Rows are points. Any point is a mix of the corners, with weights that add up to 1. It lies inside the corners' shape when no weight is negative. Is each point inside? If not, which corners have a negative weight?

Corners:
(1): [ 0.22 -0.24]
(2): [-0.22  0.15]
(3): [ 0.56 -0.17]
Points:
[-0.10 -0.01] => outside (3)
[ 0.20 -0.14] => inside
[ 0.40 -0.18] => inside
[ 0.47 -0.14] => inside

Corners:
(1): [ 0.10 -0.55 -0.18 -0.28  0.00 -0.49 -0.38  0.27]
(2): [ 0.03 -0.41 -0.21 -0.26 -0.50 -0.71 -0.03  0.40]
(3): [ 0.18  0.34 -0.09  0.25  0.16 -0.04  0.11  0.13]
(4): [-0.10  0.35 -0.32  0.14 -0.24  0.34 -0.13 -0.01]
(5): [ 0.49 -0.15 -0.27 -0.18  0.08  0.26  0.44  0.02]
(6): [ 0.00 -0.83  0.06  0.12 -0.41 -0.55 -0.14  0.27]
(7): [ 0.29  0.36 -0.35  0.21 -0.07 -0.01  0.08 -0.52]
(8): [ 0.39  0.29  0.42 -0.60  0.12  0.36  0.30 -0.06]
(9): [-0.22  0.19 -0.36  0.12  0.14  0.04  0.32 -0.32]
Points:
[ 0.25  0.51 -0.10 -0.14  0.00  0.32  0.44 -0.11] => outside (1, 6)
[ 0.33 -0.39  0.01 -0.18 -0.14 -0.30  0.04  0.19] => outside (4, 9)
[ 0.19 -0.05 -0.04 -0.14  0.01 -0.11  0.00  0.08] => inside
[ 0.10 -0.08 -0.18 -0.12 -0.22 -0.21  0.01  0.10] => inside
[ 0.07  0.00 -0.10 -0.08 -0.13  0.03 -0.04  0.05] => inside

Corners:
(1): [-0.04  0.30  0.10 -0.08  0.32 -0.24  0.00 -0.37 -0.07  0.44 -0.18 -0.18
 -0.08  0.06]
(2): [-0.60 -0.28 -0.20 -0.21 -0.67 -0.31  0.13  0.45  0.04 -0.29  0.27  0.31
  0.11  0.36]
(3): [ 0.19  0.45 -0.35  0.05  0.28  0.09  0.06 -0.31  0.43  0.43  0.01  0.15
  0.05 -0.53]
(4): [-0.01 -0.06  0.12  0.51 -0.44  0.54 -0.07  0.30 -0.07  0.01 -0.06  0.42
  0.03  0.42]
(5): [ 0.08  0.26  0.22  0.55 -0.39  0.26 -0.47  0.18 -0.12 -0.59  0.20 -0.01
  0.04  0.01]
(6): [ 0.11  0.03  0.15 -0.46  0.24  0.02 -0.18 -0.32  0.59  0.13 -0.40  0.25
 -0.08 -0.10]
(7): [-0.87 -0.76 -0.02 -0.02  0.07 -0.09  0.33  0.28 -0.15 -0.63  0.34  0.47
  0.66  0.36]
(8): [ 0.34 -0.06 -0.07  0.52 -0.28  0.12 -0.07  0.52 -0.22 -0.18 -0.51  0.07
 -0.08 -0.13]
(9): [-0.21 -0.68 -0.02 -0.17  0.11 -0.20 -0.04  0.55  0.10 -0.23  0.67  0.29
  0.14  0.44]
(10): [ 0.16 -0.28  0.25  0.37 -0.50  0.18 -0.22  0.13 -0.31  0.08 -0.03  0.42
 -0.17 -0.42]
(11): [-0.39 -0.57 -0.13 -0.26 -0.10  0.23  0.27  0.07 -0.12 -0.53  0.34  0.07
 -0.24  0.28]
(12): [ 0.17  0.24 -0.45 -0.36  0.31 -0.04 -0.50 -0.41 -0.05  0.24 -0.18  0.35
 -0.04 -0.05]
(13): [ 0.09  0.42  0.32  0.25 -0.07  0.36  0.07  0.47 -0.35 -0.25 -0.08  0.63
 -0.29 -0.12]
(14): [-0.30  0.21 -0.23  0.17  0.44 -0.18 -0.23 -0.47  0.41  0.25 -0.25  0.31
 -0.53 -0.12]
(15): [ 0.51  0.41 -0.27 -0.02  0.33 -0.53  0.07 -0.97  0.41  0.25 -0.16  0.40
 -0.20 -0.06]
Points:
[ 0.07  0.17  0.00  0.11 -0.03  0.08 -0.11  0.02  0.06  0.05 -0.06  0.30
 -0.24 -0.04] => outside (7)
[-0.12 -0.19  0.05  0.02 -0.13  0.01 -0.08  0.13 -0.04 -0.23  0.06  0.26
 -0.04  0.16] => outside (3)
[ 0.09 -0.06  0.10  0.07 -0.26  0.10 -0.23  0.14 -0.17 -0.19  0.03  0.23
 -0.08  0.17] => outside (3, 7, 14)
[-0.13 -0.15  0.01 -0.04 -0.01 -0.06 -0.10  0.03  0.08 -0.11  0.03  0.27
 -0.08  0.16] => outside (3)
[-0.04 -0.11  0.14  0.24 -0.07 -0.14 -0.07  0.22  0.03 -0.11  0.03  0.22
 -0.01  0.17] => outside (3, 11, 12)
[ 0.07 -0.20  0.00  0.19  0.15  0.00 -0.05  0.09 -0.34 -0.34  0.09  0.24
 -0.17  0.06] => outside (2, 3, 4, 6)
[-0.03  0.08 -0.08  0.03 -0.02 -0.03 -0.07 -0.03  0.01 -0.07 -0.12  0.24
 -0.06 -0.05] => outside (4, 9)
[ 0.04  0.03  0.08 -0.16  0.07  0.04 -0.15 -0.14  0.29 -0.01 -0.18  0.22
 -0.06 -0.03] => inside

Corners:
(1): [ 0.50  0.18 -0.15  0.12 -0.23 -0.34  0.59  0.37  0.15  0.49  0.04  0.11
 -0.14 -0.37  0.27 -0.51 -0.06  0.03 -0.23 -0.20]
(2): [ 0.47  0.11  0.06 -0.09  0.21 -0.26 -0.08 -0.02  0.04 -0.06 -0.51 -0.38
  0.12 -0.12  0.12 -0.65 -0.01 -0.11 -0.24 -0.17]
(3): [ 0.11  0.10 -0.10  0.10  0.30 -0.60  0.12  0.00 -0.12  0.51 -0.60 -0.08
  0.22  0.34  0.05 -0.25 -0.23  0.14 -0.04 -0.48]
(4): [-0.34 -0.42  0.02 -0.09 -0.48  0.31 -0.44 -0.16 -0.26  0.04  0.21  0.84
 -0.16 -0.14  0.16  0.19  0.01  0.24  0.02  0.15]
(5): [-0.64 -0.20  0.58 -0.22 -0.02  0.44  0.27  0.57 -0.49 -0.08  0.30  0.10
 -0.22  0.18 -0.85 -0.14  0.29  0.11 -0.37  0.52]
(6): [-0.07  0.09 -0.04  0.21 -0.23 -0.35  0.27  0.36  0.03  0.12 -0.13  0.33
 -0.56 -0.49  0.05  0.14 -0.38  0.02 -0.23 -0.04]
(7): [ 0.04 -0.50 -0.20 -0.06  0.02  0.02  0.17  0.51 -0.25 -0.19  0.24  0.53
 -0.22 -0.25  0.27  0.32  0.18  0.01 -0.02 -0.12]
(8): [ 0.04  0.01  0.54 -0.10  0.40 -0.01 -0.22 -0.05 -0.03 -0.56  0.06  0.13
  0.07  0.47 -0.16  0.02  0.35  0.36  0.51  0.07]
(9): [ 0.53 -0.24 -0.02  0.16  0.21 -0.84 -0.36 -0.17  0.14  0.06 -0.54  0.05
  0.32  0.32  0.01 -0.02  0.36  0.15  0.29  0.16]
(10): [ 0.38  0.35 -0.02 -0.09  0.19 -0.18 -0.10  0.56  0.22  0.16 -0.16  0.05
 -0.09  0.24 -0.16  0.04  0.06  0.03 -0.42 -0.28]
(11): [-0.18 -0.61  0.31 -0.13 -0.17  0.56  0.11 -0.17 -0.05 -0.06 -0.10  0.33
  0.21 -0.06  0.32  0.41 -0.11  0.56  0.19  0.31]
(12): [-0.12  0.02 -0.25 -0.32 -0.03 -0.08  0.01 -0.05 -0.12  0.31  0.26  0.28
 -0.32 -0.50  0.13  0.42  0.21  0.05 -0.17  0.22]
(13): [ 0.62  0.39  0.03  0.05 -0.06 -0.42  0.28  0.14 -0.26  0.18  0.03 -0.05
  0.01  0.13  0.20  0.09  0.16 -0.60 -0.28 -0.22]
(14): [ 0.53 -0.12 -0.02 -0.13 -0.20 -0.44  0.21  0.14 -0.10  0.19  0.22  0.06
 -0.33 -0.28 -0.24  0.22 -0.27  0.01 -0.59 -0.41]
(15): [ 0.04 -0.12  0.00  0.30  0.36 -0.09  0.17  0.34  0.32  0.16  0.34  0.23
 -0.16 -0.21  0.21  0.01 -0.35 -0.10 -0.47 -0.14]
(16): [-0.62 -0.35  0.58 -0.44 -0.02  0.56  0.17  0.32  0.05  0.21  0.12  0.16
 -0.31  0.42 -0.62  0.16  0.39 -0.29  0.11  0.22]
(17): [ 0.11 -0.42 -0.14  0.08 -0.02  0.06 -0.33  0.23 -0.26  0.03  0.39  0.40
 -0.45 -0.15  0.25  0.24 -0.39  0.43  0.35  0.36]
(18): [-0.36 -0.41  0.34  0.13  0.09 -0.08 -0.37 -0.06  0.04 -0.52 -0.09 -0.15
 -0.24  0.68 -0.05  0.16  0.52  0.51  0.28  0.31]
(19): [ 0.65  0.16 -0.21  0.36  0.29 -0.32  0.20 -0.27  0.02 -0.05 -0.59 -0.01
 -0.16  0.32 -0.08 -0.51 -0.01 -0.03 -0.17 -0.11]
(20): [ 0.04 -0.12 -0.19 -0.27 -0.04 -0.29 -0.04 -0.38  0.20 -0.20 -0.39 -0.17
  0.50  0.42  0.03 -0.26 -0.17  0.15  0.42  0.27]
(21): [-0.01 -0.06  0.01  0.36  0.06 -0.07 -0.29 -0.02 -0.03 -0.24 -0.24 -0.19
  0.19  0.18 -0.43 -0.11  0.43  0.22  0.35  0.06]
Points:
[-0.16 -0.24  0.12 -0.05 -0.02  0.12  0.00 -0.03 -0.04 -0.05 -0.07  0.22
 -0.05  0.01 -0.04 -0.05  0.02  0.24  0.01  0.06] => outside (9, 10, 13, 17)
[ 0.01 -0.12  0.14 -0.03 -0.02 -0.02  0.05  0.22 -0.05 -0.04  0.08  0.14
 -0.17  0.01 -0.16  0.02  0.08  0.09 -0.14  0.12] => outside (3)
[-0.09 -0.01  0.13 -0.43 -0.04 -0.09  0.16  0.09 -0.10  0.32 -0.15  0.38
  0.19 -0.06  0.19  0.08  0.13 -0.02  0.05  0.04] => outside (14, 15, 17, 18, 19, 21)
[ 0.33  0.04  0.01  0.10  0.11 -0.29  0.09  0.02 -0.12  0.10 -0.07  0.02
  0.02  0.06  0.01  0.20 -0.22  0.12 -0.05  0.02] => outside (1, 2, 4, 7, 16, 18)
